Each point is reached from the start by the listed moves, each made 0, 1 or 2 times, or once backwards (-1), plus a little noise. Say if it took an odd or an even number of moves. Then give how often each move was made.

Moves:
(1):  -3.6  -4.6   2.7 -15.5   7.3
(2): -23.5 -10.1 -12.4  -2.6 -14.1
Start: -1.3 -2.9  2.4 25.7 18.0
Points:
15.0 -2.5 20.8 -4.3 46.4 => odd (2, -1)
-55.5 -31.1 -18.0  -8.7   4.2 => even (2, 2)
19.3  2.6 18.2 13.1 39.9 => even (1, -1)
 -8.9 -12.2   8.1  -7.0  32.7 => even (2, 0)

Moves:
(1): -0.9  3.9  2.9  9.9  3.7  6.7 -3.9  6.6 -8.0
(2):   2.2   2.7  12.3 -11.8   8.8  -3.1 -12.3  -0.3  -6.9
(3):  38.9  10.7  -4.0  -2.4  -1.7 -18.0   2.4  11.7   0.9
(4): -15.3   4.4  11.2   3.9  -8.7  -7.5   1.3  -3.7  -2.0
(5):  23.4 -12.7   3.3   4.7  -3.4 -11.6 -13.1  10.6  10.7
(6): 14.8  4.5  8.2 -3.8 -7.6  3.8  3.5 12.9 11.5
Start:  5.3 -4.7  2.1  2.6 -7.3 -7.7  2.1  0.5 13.1
Points:
 25.9  29.8  36.1 -38.6  -7.1 -30.9   1.7   3.3   6.9 => odd (-1, 2, 1, 1, -1, 1)
 52.8  40.1  41.0 -14.7   4.7   0.7  -6.7  39.4  -2.8 => even (2, 2, 1, 0, -1, 2)
 77.9  -4.4  33.7  21.0  -8.4 -46.4 -40.8  41.9  11.9 => odd (2, 1, 1, 1, 2, 0)
 35.0 -20.9  27.3 -13.4  -6.6  10.9 -19.5  28.4  40.5 => even (0, 1, -1, -1, 1, 2)

Moves:
(1):   8.0  13.5  -2.9  -1.8  -2.5   5.0   2.3   5.7   2.2  -9.4 -10.1   9.1
(2):   2.1  -1.5  -2.3  -0.5   6.5  -3.4   5.6  -1.2  20.2   1.5 -10.1 -11.6
(3):   8.5   4.5   6.8  -4.1  -2.1  10.7  11.8  11.8   7.5 -26.3  -5.9 -13.2
(4):  -2.6  -0.2   3.9   4.5   7.7  -0.1 -11.6 -13.4   9.8   0.8  11.7 -26.4
(5): -9.6  8.2  3.3 -3.4  2.3 -3.5 -4.8  4.5 12.2  4.0  0.3  4.6
(6): -11.9  -9.2  -5.9 -19.6  -9.7   3.8   9.2  -8.8  10.5   8.6  -8.9  13.0
(7):  -0.3  -2.8   8.9  -6.3   9.9   6.5  11.2   6.6  -7.4  -0.6 -12.2   4.4
(8): -12.7  11.7  -2.6  21.9  -0.4  16.3 -23.5   0.7  -5.1  -4.5  -6.1   7.1
(9):   0.4 -11.5 -15.8 -17.8   7.5  -7.8  10.1   4.5  -8.6  -3.1   1.4   2.6
Start:   6.0 -21.0   4.2  -5.1   0.0  -7.3 -20.7 -12.6   0.4   1.9  -0.6  11.3
Points:
 -4.7 -27.1 -23.5 -41.1 -24.8  32.2  -2.5  -9.5 -14.3 -30.8 -29.4  50.8 => even (1, -1, 1, 0, -1, 2, 0, 1, 1)
-39.9 -10.3  13.7  37.8 -16.4  30.5 -71.7 -28.5   7.2  16.5 -15.3  25.9 => odd (-1, 0, 0, 0, 0, 1, 0, 2, -1)
 41.8 -35.9 -18.3 -94.9 -17.0   8.5  69.5   3.1  46.3 -53.2 -54.1  10.3 => even (2, 1, 2, 0, -1, 2, 0, -1, 1)

Moves:
(1):  13.5   2.3 -10.4  13.4  -4.5  -8.5  -1.0  -8.2  -0.2  -1.1 -10.2  -0.9  -7.3   5.4
(2):  -1.5   1.4  -6.5   4.0  -2.5   3.5   0.6 -10.0 -17.0  -0.1   6.7  -2.4  -1.7  -4.4
(3):   9.4   5.4   4.1  -1.0  -0.8   7.4 -16.2  -2.7   5.5  -5.7  14.0  -8.4  10.4   2.0
(4):   6.8  21.5   0.9  -8.6  -8.5  -0.6  11.5  -3.9   9.8 -12.1   7.8   4.9  -3.5 -16.2
(5):   4.8  -6.9   7.8   7.7 -16.6   1.4   0.7   5.1   1.3   4.3 -18.6  -9.3  -2.2   4.8
(6):  -1.3   1.9   1.6   5.6  -2.9   0.5  -3.8   5.5  -2.9 -11.6 -10.5   5.9 -13.0   7.5
(7):  -8.6  -2.3   5.0  -0.4 -12.2  -2.8  -6.1   3.2  -3.3   8.6  -0.4   0.5  -6.9  -5.7
(8):   0.6  -6.9   4.5   2.6 -13.8   5.7  -2.7   2.9  -1.4   4.5  -8.1   4.3   9.7   0.5
(9): -0.8 -9.3  7.7 -8.5  1.0  0.2  1.0 -9.4 -3.2 -2.7  0.4 -0.8 -2.4  7.4
(10):  6.8  2.1  4.0  9.9 10.1  2.0  5.4 11.3 12.1  9.8  5.2  3.4  1.8  7.3
(11):  -2.7  -2.7  -2.1 -17.7 -12.9 -20.6  -3.2   2.2  -8.1   6.3   1.1  -4.7   8.0  -2.3
(12):  -3.0 -12.6  -7.0  13.4  -0.5   0.2  -3.9  -3.0  -0.9   1.3  23.3  -4.8   7.4   0.3
(13):  -1.3   4.9   5.8  -1.7   3.3  -8.2  -8.2 -10.6  -4.5  -0.9  -8.1  -4.7   8.7   6.2
(14):   9.5  -6.7  -0.5  11.1   8.6   2.6  -2.9   7.9  -1.1  -7.4  -4.8   6.1  20.6 -15.2
Start:   1.3   1.9   1.6   2.2   6.4  11.9 -12.0   2.8 -10.4   4.3  11.0 -11.4   2.9   0.9
Points:
 41.0  28.1  -0.5  22.5 -67.6  30.5 -33.4  -3.2   5.4 -55.4  22.6 -15.9 -12.1 -15.0 => even (1, 0, 2, 2, 1, 2, 0, 1, 0, -1, 0, 1, -1, 0)
 28.2  -5.6  -7.3  26.2 -24.5  -1.9 -20.1 -24.9 -34.5   4.0  25.4 -56.1 -23.2  49.5 => even (1, 2, 1, 0, 2, 1, -1, -1, 1, 1, 1, 1, 0, -1)
 14.5  -0.9  54.9  12.9  21.6  48.6 -28.3   7.8  15.5  45.8 -22.1 -30.1  48.4  62.7 => odd (-1, 0, 1, -1, 1, -1, -1, 2, 0, 2, -1, -1, 2, -1)
-22.1 -21.9  11.5 -19.0  23.2  -4.2 -85.6 -41.3 -68.5  22.5  94.7 -50.3  73.9 -14.1 => odd (-1, 2, 2, -1, -1, -1, 2, -1, 1, 0, 1, 1, 2, 1)
 22.5   1.9 -46.3  52.9  57.6   8.5 -46.6 -31.8 -50.1 -12.0  57.4 -27.6  44.8   1.4 => even (1, 2, 1, -1, -1, 0, -1, -1, -1, 0, 0, 1, 1, 1)
